Every row gives one point. The last column is the point's height on a tilted bowl or saddle (a function of degree 2), plus a little noise. Count its main directions that bend up, bend down and stay straight.

Points:
[[  7.2   2.1  -0.5  -1.1]
 [-11.6  -5.4   3.5   3.1]
 [-29.0   0.3  16.8  11.8]
 [-25.8   1.8 -13.3  15.5]
 [ 27.7  18.3   9.8   3.1]
 [  6.2  -9.9   3.1   0.6]
 [ 35.3  -3.0 -14.0   8.2]
 [ 12.6   1.7 -35.2  11.2]
 [-17.7  -4.1  -2.9   6.7]
 [ 34.9   4.9   0.3   5.6]
 [ 10.4   7.2   9.2  -1.3]
 [ -2.1  -4.2 -22.0   6.8]
 [ -7.9 -13.6  16.8   4.0]
 [ 15.9  60.4  17.7  23.1]
 [  0.1  -8.9   5.3   0.7]
 [-29.5  36.3 -57.1  71.2]]
Directions: 3 up, 0 down, 0 straight

Points, 15 rows:
[[ -3.0 -12.1   9.1   6.0]
 [ 15.1 -20.2  20.9  13.1]
 [ -4.3  11.4 -15.7  -1.8]
 [ 19.6 -21.7   9.0   8.2]
 [ 37.6 -32.9   3.5  19.8]
 [ -6.1  26.2  -7.0   2.1]
 [-25.9  -3.2 -11.6  13.0]
 [ 21.4  -5.9  -8.1  -3.4]
 [  7.8 -13.2   1.9   1.4]
 [-46.0  -2.2   0.6  33.6]
 [-17.9 -35.3  11.5  36.6]
 [ 10.4  13.7 -16.5  -4.5]
 [-17.0 -19.7 -35.3  25.4]
 [ 25.6 -20.0  51.6  43.7]
 [-10.6 -12.4  -0.8   7.3]]
Directions: 3 up, 0 down, 0 straight

Points (16 x 4):
[[-15.5  27.3  18.9  -7.6]
 [ 30.9  21.8  -0.8 -15.5]
 [ -7.0  22.1 -13.9  36.9]
 [ -5.0  -5.1  33.4   8.8]
 [ 27.0  -4.8 -23.8 -13.7]
 [-35.0  -8.6  16.8  25.6]
 [-40.7  -6.9  24.1  18.3]
 [-11.1  -8.7  10.6  20.9]
 [  0.0 -29.8 -10.3  21.2]
 [ 22.2 -20.3  13.2 -13.1]
 [ -9.5  43.3  -2.4  24.8]
 [ 17.4   1.3   2.8  -7.6]
 [  4.3  -8.5 -35.1  31.2]
 [-10.0  30.9  27.0 -18.8]
 [ -4.4 -10.2  12.4  16.3]
 [-25.3   2.3  21.8  10.1]]
Directions: 1 up, 1 down, 1 straight

Points, 26 rows:
[[ 12.4 -16.3  -1.7 -10.9   2.3]
 [  0.9  -7.4 -11.5  10.5  -8.5]
 [ 15.3 -25.7  -5.8 -24.1  -2.3]
 [ -6.1  27.0  10.6  -7.0  -0.5]
 [ -8.1  11.2 -11.6   5.1 -13.7]
 [  9.5 -24.1  22.2 -22.1  29.9]
 [  5.9 -14.0  -4.6 -23.1  -0.9]
 [ -8.8  -3.2   2.6  41.8  -5.2]
 [-36.9 -44.2 -10.7 -38.4 -10.1]
 [ -9.2 -21.2  -8.5  15.7  -4.2]
 [  7.1  16.0   0.7  12.1  -7.1]
 [ 24.8 -15.4 -16.3  16.7   3.9]
 [ -5.2  -8.7 -34.0 -42.8 -31.6]
 [ 17.0   8.7 -16.6 -19.3  -1.0]
 [-13.1 -15.8  -1.4  40.5   2.9]
 [ -6.4 -38.5 -25.4 -31.2 -38.3]
 [  1.0  48.4  -3.0 -10.3   4.7]
 [ 21.8   2.4  -0.3   2.4   3.6]
 [ 22.6 -20.9 -20.1 -34.2 -16.4]
 [ 17.0 -39.9  46.9  13.3  67.6]
 [-17.2  -9.3  11.5   0.7   7.6]
 [ -5.2   9.0 -22.4  24.9 -18.5]
 [ 11.0  -3.6  -7.5  -0.3  -3.1]
 [ -5.9   4.1  10.8   3.9  -0.1]
 [-26.6  34.9 -36.2  28.1 -33.3]
 [-15.0  -7.2  15.1   5.5   7.9]]
Directions: 2 up, 1 down, 1 straight
